Each row is a point. Each copy is the shape, with its points in the same order, stretched, turned, moved and blurred by noise. Say if it was mirrored as well.
(in the rows, 128 means zero)

Shape, 8 rows:
[[163 115]
 [126 117]
 [ 32 104]
 [168 152]
 [150  69]
 [156 146]
 [100  59]
 [141 154]]
Copy 1 (8 x 2):
[[148 141]
 [126 120]
 [ 48  69]
 [169 122]
 [110 175]
 [168 115]
 [ 71 139]
 [165 106]]
Copy 1 is: mirrored
Copy 2 (8 x 2):
[[103  95]
 [133 112]
 [222 149]
 [ 78 131]
 [136  63]
 [ 88 128]
 [187  76]
 [ 95 137]]
Copy 2 is: mirrored
Copy 3 (8 x 2):
[[151 136]
 [110 141]
 [ 33 119]
 [149 158]
 [132  95]
 [145 160]
 [ 87  79]
 [125 160]]
Copy 3 is: only turned
Copy 4:
[[123 183]
 [123 144]
 [ 98  48]
 [165 175]
 [ 79 187]
 [160 166]
 [ 64 135]
 [163 146]]
Copy 4 is: mirrored

Shape:
[[ 71 135  95]
 [125  81 177]
 [100 181  72]
 [148 110 120]
 [169 154 124]
 [130  97 187]
 [110 104 158]
 [111 104 204]
 [ 73 150  81]]
Copy 1, 9 rows:
[[103 173  89]
 [ 89  96 164]
 [139 214 105]
 [139 130 151]
 [152 165 174]
 [ 87 107 178]
 [ 88 122 148]
 [ 59 118 177]
 [114 192  89]]
Copy 1 is: only turned
Copy 2:
[[108  93  91]
 [ 91 149 188]
 [170  95  75]
 [144 164 130]
 [193 157 135]
 [105 141 193]
 [ 98 127 173]
 [105 120 214]
 [120  88  87]]
Copy 2 is: mirrored
Copy 3, 9 rows:
[[136 135  64]
 [190 120 173]
 [ 92 170  61]
 [130 137 156]
 [112 179 159]
 [193 140 174]
 [176 130 137]
 [213 141 160]
 [118 150  55]]
Copy 3 is: mirrored

Shape, 10 rows:
[[141 170  71 135]
 [110 124 121 142]
 [240 109 101 160]
 [146 161  43 126]
 [162 110 124 159]
 [111 109 114 134]
 [110  97 124 162]
 [123 147 123  91]
 [165 138  95  25]
 [166 134 103 165]]
Copy 1 (10 x 4):
[[137 168  74 134]
 [134 135 140 143]
 [249 128  99  83]
 [133 159  44 139]
 [192 127 136 129]
 [142 113 137 142]
 [158 111 151 156]
 [115 135 125 103]
 [118 100  78  50]
 [185 151 113 126]]
Copy 1 is: only turned
Copy 2 (10 x 4):
[[ 71 121 188 141]
 [112 104 125 150]
 [177 106 225 181]
 [ 56  98 211 144]
 [160 103 156 178]
 [116  89 134 147]
 [126  92 112 179]
 [110 116 142  92]
 [111  85 205  37]
 [128 117 178 165]]
Copy 2 is: mirrored
Copy 3:
[[ 89 161 162 124]
 [110 136 109 143]
 [149  59 200 110]
 [ 74 154 173 111]
 [133  94 139 140]
 [100 125 106 130]
 [102 102 100 156]
 [124 168 106  95]
 [111 168 136   9]
 [124 112 164 141]]
Copy 3 is: mirrored

Shape (10 x 6):
[[158  93  93 161 148  70]
 [ 90 112 137 139 211 179]
 [174 144 103 105  93  76]
 [124 106  82 124  80 105]
 [ 80 136 175 176 186 158]
 [127 107  88 104 145  54]
 [145  87 133  91  85  57]
 [ 73 136 168 166 158 162]
 [169 129 112 108 148 119]
 [123  91 157 157 174 170]]
Copy 1, 10 rows:
[[165  46 114 168 160  72]
 [ 72 140  98  88 209 115]
 [203  78 145 152 103 116]
 [139  81 123 167  77 113]
 [ 59 164 152 123 219 103]
 [172  47 120 119 129  65]
 [159  35 176 134 103 115]
 [ 66 166 154 130 183 111]
 [178  84 123 122 163 125]
 [ 83 114 129 136 206 142]]
Copy 1 is: only turned
Copy 2:
[[181 104 132 176 145 137]
 [ 99 144 109  77 225 155]
 [182 126 108 130  68 154]
 [112 104 118 138  91 134]
 [ 97 201 132 102 219 151]
 [170  83 152 143 109 178]
 [167 104 176 120  70 136]
 [ 81 187 141 100 196 139]
 [172 122  97 103 121 150]
 [118 152 128  97 205 104]]
Copy 2 is: mirrored

Shape, 13 rows:
[[107  50 119  79 153  89  89 161 205]
 [131  96 169  74 200  90  80 136 152]
 [142 166  91 155 158 155 170 117 124]
 [ 74 134 150 169  90 146 130 153 127]
 [120 149  47 162 153 129  81 114  86]
 [115 101 102 112 140 149  64 161 138]
 [184  93 125 154 160 140 119 156 126]
 [105  77 151 129  82 107 100 127 193]
 [146 147 115 201 152 157 143  89  58]
 [131 135 137 133 193 142  87 158 155]
 [108 129 139 148  67  79 155 185 126]
 [186 188  96 132  70 132 119 120 113]
 [172 180  83 118  64 178 183 114  40]]
Copy 1:
[[107  49 119  73 189 112  72 126 189]
 [138  82 176  60 169 156 131 117 172]
 [145 164 145 175 135 154 174 134  89]
 [ 81 134 179 193 115 109 132 169 122]
 [ 95 124  83 150  77 186 162 109  85]
 [107  91 136 124 121 160  81 130 127]
 [174  94 153 171 140 160 149 106 119]
 [ 95 103 160 143 124  71  87 111 184]
 [119 146 157 194 102 159 212  86  63]
 [129 109 159 136 155 191 138 120 148]
 [125 100 145 159  94  63 145 199 146]
 [181 182 119 156  40 119 131 125 116]
 [162 180 135 182  49 125 146 172  12]]
Copy 1 is: mirrored
Copy 2:
[[ 97  69 106  84 190  73 115 197 171]
 [ 95 106 131  95 198  82  91 194  92]
 [168 172  97 174 130 160 165 122 117]
 [ 71 136 115 159  88 173 125 187 163]
 [150 138  24 139  94 121 106 103  96]
 [124  98  72  92 144 132  72 166 142]
 [190  93 120 160 144 123 103 171 117]
 [ 70  98 139 139 124  96 104 173 198]
 [151 138 101 209  85 165 136 100  72]
 [129 134  84 142 188 134  82 185 117]
 [107 137 132 131  58 117 161 233 161]
 [180 202 121 133  54 120  96 126 142]
 [192 184 145 114  19 196 152  95 106]]
Copy 2 is: only turned
Copy 3, 13 rows:
[[ 89  57  80 100 153 104  86 163 171]
 [121  65 151 101 173 110  55 143 137]
 [155 170 151 119 152 115 155  73 106]
 [ 69 175 149 135 109 124 135 154 145]
 [ 94 167 112 129 139 133  81  54  78]
 [105 102  94 120 132 160  83 139 110]
 [162  99 124 155 121 100 128 104 120]
 [ 83 117 108  98  93 106 116 147 201]
 [118 171 185 148 103 112 133  32  90]
 [142 113 148 143 170 148  94 127 138]
 [ 88 170 130 117  99  58 134 171 146]
 [174 192 116  85  65 102 102 101  88]
 [157 197 152  73  53 116 168  86  25]]
Copy 3 is: only turned
Copy 4, 13 rows:
[[ 44  34 112 120 148  88 112 203 159]
 [ 67  36 154 134 216  95 111 159 141]
 [170 135 118 148 117 145 146  86 164]
 [121 135 169 114  80 104 126 142  84]
 [145  84  77 169 110 129  61  72 110]
 [105  60 131 102 132 114  56 139 126]
 [163  27 159 141 136 140 125 125 150]
 [ 43  73 155 117  93 139 139 183 105]
 [180  91 149 161 100 139 139  31 111]
 [122  84 169 148 170 112  73 138 167]
 [151 106 125 128  97 112 174 206  53]
 [163 115 110 121 117 227 133 129  75]
 [218 130  89  58  97 197 177  66  71]]
Copy 4 is: mirrored

Shape, 14 rows:
[[117 122 128 159 122 130 127 114  93  80 107]
 [209 147  88  86  69 120 139 115 117 141 143]
 [130  90  80  96  60  88  65 140 123 173  73]
 [139 145 133 101 131  83  81 137 184 102 109]
 [ 87  81 176 130 146 149 163 170 158  74 114]
 [ 87  87 173 129 113  92 136  92 120  79 166]
 [199 161 104 181 114 195 143 133 154  63 183]
 [188 129 131 164 117 101 132 152 135 153  96]
 [159 174  68  85 116 150 133 181 116  67 159]
 [206  92 100 138 172 176 111 115 141 114 112]
 [125 163  66  95 112 142 138  89 190 123 138]
 [ 96 195 140 176 156  97  44  93 142 170 190]
 [187 197 128 104  95 198 106 182 138 106  78]
 [130  97 128 151  77 132 122 141 103 131 108]]
Copy 1, 14 rows:
[[134 109  97 149 133 132 110  97  97  77  71]
 [125  58  50  95 125 125 110  93 128 208 153]
 [165 124  96 177 121  35  86  82 189 179 142]
 [150 105 105  94 179  99  61 155 178 117 106]
 [168 141 145 106 136 140 159 155 175  60  46]
 [ 92 156 102  64 153 104 139  85 128  59  82]
 [120  23  57 121  99 228  96 152 144  79 140]
 [115  32 125 159 158 137 123 120 159 152 116]
 [149  68  51 109  88 128  92 177 109 143  84]
 [193  52  90 159 142 148 138 155 123 110 177]
 [154 147  10 119 168 170  93 132 173 164 142]
 [ 19 138 106 152 177 133  63 164 120  93 192]
 [183  59 155 136  94 173  46 157 155 162 111]
 [123  97 116 163 109 117 122  87 149 123 107]]
Copy 1 is: mirrored
Copy 2, 14 rows:
[[119 137  96 151 126 129 144 134  96 132  79]
 [218 159 128  96  71 119 150 120 181 146 148]
 [146 134 119  41  97  84  83 126 163 200  72]
 [123 135 170 103 157  97  93 124 121 122 144]
 [ 89   7 127 167 156 140 122 153 116 105  96]
 [ 92  84 141 172 151 101 182  73 115 128 107]
 [166 146  88 195  64 128 111 158 114  87 182]
 [202 119 115 133 156  76 100 187 138 161 119]
 [104 178 124 102  72 179 143 160 168  87 160]
 [190  93  37 110 119 138  88 147  93 111 164]
 [157 158 120 128  97 150  81  81 176 107 143]
 [ 91 245 120 161 165  99 126 104 101 215 158]
 [181 139 147  87  79 172  87 210 115 147 138]
 [149  96 102 133 105 108 124 145 139 173  77]]
Copy 2 is: only turned
Copy 3, 14 rows:
[[113 100 144 153 137 137 145  89 117  80 111]
 [141 161  78 103 130 168 135 125  94 106 159]
 [ 20 112 108  87  96 176 117  98  48  82 145]
 [ 86 146 144  60  69 126 103 114 142  85 111]
 [ 83  79 188 173  90 157 118 136 202 137 131]
 [103  52 173 138 133 115 153  84 137 119 185]
 [207 136  73 145 131 150  93  86 219 105 133]
 [128 143  88 108  98 150 112  96 103 159  82]
 [147 139 102 139 102 147 119 178 146  35 136]
 [133 148 132 113 150 191  42 103 138 118 103]
 [ 72 175 104  97 162 122 120 127 182  98 135]
 [106 144 109 113  93   8  90  53  96  82 118]
 [129 224 110 151  47 174 114 124 154  70 119]
 [ 87  93 111 160 117 164 139  81 107 113 143]]
Copy 3 is: only turned
Copy 4:
[[173 155 108 141 103 114 105  72 125 132 103]
 [132 216 110 111 156 128 179 171 136 137 132]
 [ 98 153 113  48  55  98 165 129  90 113 187]
 [112 125 120 121 110  65 122 163 129  53 129]
 [157  54 115 162 104 143 125 117 127  87  83]
 [171 107 139 166  98  98 150  60 187 128 126]
 [147 189 156 209 222 156  99 144  96 114  94]
 [123 183 139 129  75 119 138 158  92 103  86]
 [134 168  39 165 186 116 118 172 131 135 141]
 [157 134 167 123 168 101 128 161  50 128  70]
 [ 63 150 112 105 199 106 142 132 133 109  98]
 [ 65 149 201 137 108  64  63 113 197 146 138]
 [144 176  95  94 166 177  71 219 101  60 129]
 [147 152 129 118  81 152 136 103 112 127 141]]
Copy 4 is: mirrored

Shape:
[[152 119 139 125 141 131 152 181 188  89 168 126]
 [117  62  75 187 108 103 122  96 181 148  89 163]
 [184  96 109 104 100 125  48 194 129  88 181 207]
 [110  82 187 130 166 170 100  68 116 119 126  94]
 [111 168  78 166 181  92 176 162 195 122 188 121]
 [105  83  92  88 112 108  71 115 104 170  89 141]
 [ 83  67 121 115 190 109 101 170 115  94 159 164]
 [134  68  71 165 159 147 171 133 109 130  73 193]
 [118  86 125  83 112 135 105 179 119 163 181 200]
 [101  77  62  92 104 159 116 108 147 134  84 141]
 [112 105 129 143 170 123 108 161 136 136  75 174]
 [134 117  69 144 158  96 150 181 146 193 136 172]
 [202 168  63 205 127 140 151 144 161 143 147  77]
 [154 172 130 137  80  87 121 124 125  90 162  79]
 [196 108 114 119 200  93 159 149 166 170 151 166]
 [112 162 145  85 163 149 106  79 133 115 119 156]]
Copy 1, 16 rows:
[[131 116 140 175 112 152  88 144 190 101 142 101]
 [ 51 126  96 129 108 118  83  54 111 109  48  74]
 [156  79 129 123  86 199  16 134 106  98  90 177]
 [127 200 174 107 155 169 127  66 116 146 145 125]
 [ 80 163 100 215 114  80  83 172 171  72 121 109]
 [ 89 103 120  58 149 114  85 102  73 145  71 135]
 [ 74 155 184  99 100 164  57 164 106  96 106 135]
 [ 63 141  93 108 109 161 141 136 117  63  17 101]
 [128 105 122  74  50 135  60 151 110 131 101 150]
 [ 63 104  68  77 152 139  97 102 114 104  94 101]
 [ 68 129 157 119 121 155 106 124 135 127  51 158]
 [ 95 130  98 129  83  76  84 171 138 113  34 120]
 [149 155  49 219 168 109 103 149 151 105  64  90]
 [158 102 124 211 156 113 110 116 102 116 164 111]
 [145 150 145 121 103  92  96 138 178  74  56 125]
 [107 155 135 121 157 146 127  86 135  92 154 202]]
Copy 1 is: mirrored
Copy 2:
[[155 108 205 135 128 105 151 158 134 112 112 186]
 [107 102  90 187 109 136 161 164 216 230  97 164]
 [150  90 143 121 116 135  98 225 138 102 216 206]
 [141 103 170 176 133 153  90 106 141 189 124  37]
 [138 135 160 176 183  62 187 142 144 148  87 207]
 [ 93  93  40 133 138 151  97 153 158 174 142 104]
 [135 107 168 144 215 169 158 152 160 156 172 133]
 [161 101  96 147 152 195 179 152 147 229 103 205]
 [100 133 129  77 157 157 108 148 135 156 190 192]
 [123  70  56 138 110 158 135  91 180 154 122 136]
 [136 124 122 153 164 197 110 194 161 156 103 166]
 [111 127 100 140 172 119 148 170 121 195 103 238]
 [145 101 126 231  80  60 150 155  79 173  82 190]
 [131 143 123 144  66  60 147 181 116 106 133  91]
 [144  75 168 118 173  85 115 180 115 206  78 218]
 [188 134 107 129 138 131  71 117 153 142 117 109]]
Copy 2 is: mirrored

Shape (15 x 12):
[[119 131 211  80 154  95 142 102 161 181 176  96]
 [195 140  94 110 124 115 143  87 176 141 143  91]
 [133 155 121 152 158 144  91  67 196 137 136 109]
 [130  70 113  76 181 176 172 110 139 106 129 203]
 [106  51 129  60 107 144 146 127 174 118  68 141]
 [ 94  54 111  70 146 173 101 159 109 110 143 188]
 [170 140 142 131 159 162 138 113 141 151  81  78]
 [147 193 189 121 126  79 132 144 168 131 158 148]
 [ 87 161 145 120 130  92 163 149 142 191 174 113]
 [138  29 128 144 106 173 145  99 124 102 119 160]
 [193 136 125 145 138 170 106  65 161 192 100 150]
 [157 173 166  82 120 104 107 110 133 154 165  89]
 [111  54 129  65  97 242 168 146 164  85 134 165]
 [128 197 157 105 123 110 151  55 131 131 124  95]
 [109 197 163  93 109  89 138  72 136 216 158 148]]
Copy 1 (15 x 12):
[[147 127 124  34 202 138 184  95 148 171 139  60]
 [205  94  96 117 117 141 160 108 155 110 122 115]
 [145 122  99 140 150 114 129  55 174 131  91  99]
 [106  74 147  91 171 136 147 173 139 133  73 192]
 [ 85  73 166  59  99 142 137 175 145 104  81 112]
 [ 67  73 167  81 157 150  70 186 109 131 101 167]
 [181 136 132 134 134 167 168 101  95 137  63  98]
 [181 187 132  98 169  77 156 129 151 150 152  82]
 [107 148  85  95 156 159 155 133 133 180 181  84]
 [104  47 197 146 132 145 147 157 161 101 102 144]
 [173 106 139 145  95 127 141  74 140 183  74 145]
 [176 137 122  70 163 140 149  70 129 129 159  85]
 [102 103 200  77 144 195 116 191 196  98  65 187]
 [142 151 101 102 146 124 202  55 127 101 126 109]
 [131 151 102  61 126 112 180  80 134 188 189 118]]
Copy 1 is: only turned
Copy 2 (15 x 12):
[[167  59 187  78  93 133 185 161 172 123 128 123]
 [191 116  80 106 101 100 124 110 169 139 177 109]
 [148  45 102 136 120 114 104 103 192 134 175 159]
 [ 92 109  59  70 187  80 165 146 130 173 112 130]
 [131 110  41  76 100 105 130 149 127 118  42 144]
 [ 82 114  99  60 171 109 104 170  71 136 110 152]
 [185  92  97 154 155 156 131 108 157 117 111 107]
 [150 139 160 129 113 123 176 157 191  78 170 157]
 [101 100 166 109  74 163 175 164 143 125 170 109]
 [ 94 125  96 109 152  54  83 118 130 156  74 101]
 [179 120  98 150 149 121  98 103 174 203 131 159]
 [191 110 169  85 113 148 143 115 158  98 161 134]
 [ 64 131  53  36 184 111  79 168 167 128  68  96]
 [159  90 144 100 101 149 183  52 191 103 144 136]
 [141 115 181  86  65 166 189 104 174 168 156 170]]
Copy 2 is: mirrored
Copy 3, 15 rows:
[[137  76 191  83  97 122 139 104 160 205 221 132]
 [205 130 102  97 136 124 150 138 186 155 178 111]
 [180 150 111 133 136 128 167  49 172 162 176 107]
 [115  68 150 148 182 133 138 125 159 118  64 146]
 [109  77 114  79 111 169 197 140 165 143  48 133]
 [ 84  49 110 135 140 186 103 117 104 132  70 149]
 [174 157 132 117 150 129 174 137 126 210 139  99]
 [142 150 173 109  67 134 107 127 142 145 200 169]
 [ 88 125 152  84 114 115 100 124 160 176 207 100]
 [129  64 122 155 130 138 179 134 110  96  71  90]
 [203 143 121 160 125  87 144  92 169 191 114  87]
 [180 116 152  74  97 146 102 117 132 185 206 130]
 [100  66 151 146 141 236 154 149 164 106  22 101]
 [183 151 176  52 134 107 134  86 153 146 172 100]
 [148 125 181  63  93  74  77  75 187 176 182  96]]
Copy 3 is: mirrored
Copy 4:
[[177 203 124 111 126  75 166 104 215 186 168  55]
 [177 172  96 144 156 111 110  92 134  69 166  94]
 [140 184  92 137 206 137  71  93 186 142 137 109]
 [135  68 130  14 149 106 137 143 129 124 123 170]
 [ 84  81 160  69 100 102  96  91 151 108 124  77]
 [ 82  72 115  47 108 124 110 191 111 168 143 118]
 [190 152 147 141 148 154 106  98 129 134  87  95]
 [152 242 131 125  79 132 149 121 201 147 181 137]
 [119 220 119 133 116 127 204  89 143 180 182  91]
 [113  39  73 117 103  95  89 123 134 135 100 142]
 [210 119 104 130 158 154  55  65 132 148 166 140]
 [188 226  91 131 103 121 120 117 159 151 168  68]
 [ 93  27  92  34  84 169 138 146 158 103 100 100]
 [168 234  82  95 126 109 114  50 147 138 111 108]
 [170 236  90  87 108 111 139  32 148 194 211 106]]
Copy 4 is: mirrored

Shape:
[[136 135 120 128  73  96 130 138 136 120 134 135]
 [113 117 151 110 147 140 147 135 127 102 156 154]
 [105 135 119 185 135 142 122 138 129 126 139 106]
 [108 112 127 130 125   7 117  84 121 118 101 111]
 [146 159 126 141 106 148 135 151 108 120 154 106]
 [106 116 116 160 138 119 134 137 134 107 129 143]
 [136 176 128 121 131 151 141 112 128  93 136 129]
 [102 125 114 130 138 139 133 116 138 125 152 107]
 [222 120 122 121 147 157 116 129 131 107 103 116]
 [124 152 140 125 146 103 122 150 116 164 122 167]
 [115 212 162 109 133 142 144 135 120  93 143 109]
 [128 115 119 110 126 127 128 153 130  89 131 112]
 [122 108 162 107 139 154 127 106 130  97 102 118]
 [112 120 161 106 130 152  90 117  40 161  99 118]
 [107 136 115 107 120 158 135 143  96 111 130 165]
 [131 116 126 167 143 155 136 114 113  94 146 131]
 [136 111 142 127 148 155  44 144 136 129 146 114]]
Copy 1, 17 rows:
[[130 174 120 139 125  88 119 132 137 142 128 117]
 [117 134 127 101 145 142 121 150 129  96 127 148]
 [153  89 143 117 123 111  83 129 128 136 146 121]
 [151 176 180 108 177  66 128  77 140 118 121 104]
 [137 130 137 127 121 134 115 166 112 161 150 125]
 [149 129 134 112 138 109  93 133 146 115 120 133]
 [161 153 131 123 121 160 127 143 102 106 139 141]
 [146 104 118 100 134 112 120 124 129 121 141 136]
 [173 132 126 174 174 198 128 163 124 144 136 114]
 [103 145 125 108 129 160  97 107 138 157 116 126]
 [129 159 162 113 100 168 128 143 100 113 175 128]
 [151 143 131 115 152 121 123 163 150 127 152 116]
 [144 116 129 114 151 144 129 136 125  77 134  97]
 [122  94 117  60 163 153 108 143  96 153 111  60]
 [140 146  95  78 130 139 107 167 126 126 103 126]
 [164 110 140 116 150 131 100 157 108 105 117 141]
 [148  96  92 124 179 158  76 131 122 140 184 100]]
Copy 1 is: mirrored
Copy 2:
[[133 131 141 113  67 120 129 134 102 127 125 150]
 [108 129 145  82 125 116 127 156 150 113 138 148]
 [113 123  93 143 120 102 140 135 133 107 133 133]
 [120 160 109  76 110 120 137  80  94 147  37 102]
 [122 126 133 149 103 108 130 144 111  81 146 175]
 [110 112 114 104 118 103 132 146 129 134 122 129]
 [123 122 129 114 131 145 144 163  93  95 147 149]
 [133 142  97 113 132 119 132 137 156 106 126 150]
 [166  86 169  82 152  85 140 129  72  77 158 126]
 [107 145 163 119 145 127 114 137 119 170 128 127]
 [ 99 159 138 145 118 154 134 183  90  71 136 139]
 [135 115 132 100 114  94 118 157 119  88 113 148]
 [135 124 142  86 130 138 128 122 139  74 131 108]
 [115 134 146 150 157 174  85  66 165 110 105 153]
 [116 102 149 116 127 145 112 154 140 138 134 175]
 [104  97 113  99 123 107 146 125 131 102 135 152]
 [146 118 110  99 152 102  79 113 121  97 160 131]]
Copy 2 is: mirrored
Copy 3, 17 rows:
[[115 147 127 116  82 124 143 151 135 112 137 144]
 [141 133  97 145 127 129 160  91 115 140 147 114]
 [104 138 104 144 132 171 103 171 137 144 106 142]
 [114 184 128  82 123  64 124 192  65  85 102  84]
 [131 141 136 152 106 186 128 144 160 137 151 146]
 [127 140  91 141 126 125 125 149 117 125 117 138]
 [141 173 116 159 118 160 158 102 151 138 124 144]
 [108 149  90 125 120 149 128 139 138 142 114 102]
 [187 128 179 169 124 129 110  99 182 113 106 138]
 [137 154 113  90 155 110 147 142 131 146 148 149]
 [121 184 120 162 139 176 190 104 148 142 165 133]
 [131 139 111 159 115 134 140 120 144 101 150 111]
 [135 128 122 150 148 140 154  91 130 101 103 103]
 [137 128 133  91 186 200 114 123 126  93 134 123]
 [146 145  80 133 127 167 154 100 145 117 152 153]
 [146 131 114 167 121 167 106 126 122 134 101 139]
 [ 96 137 128 130 159 137  77  88 155 126 125 125]]
Copy 3 is: only turned
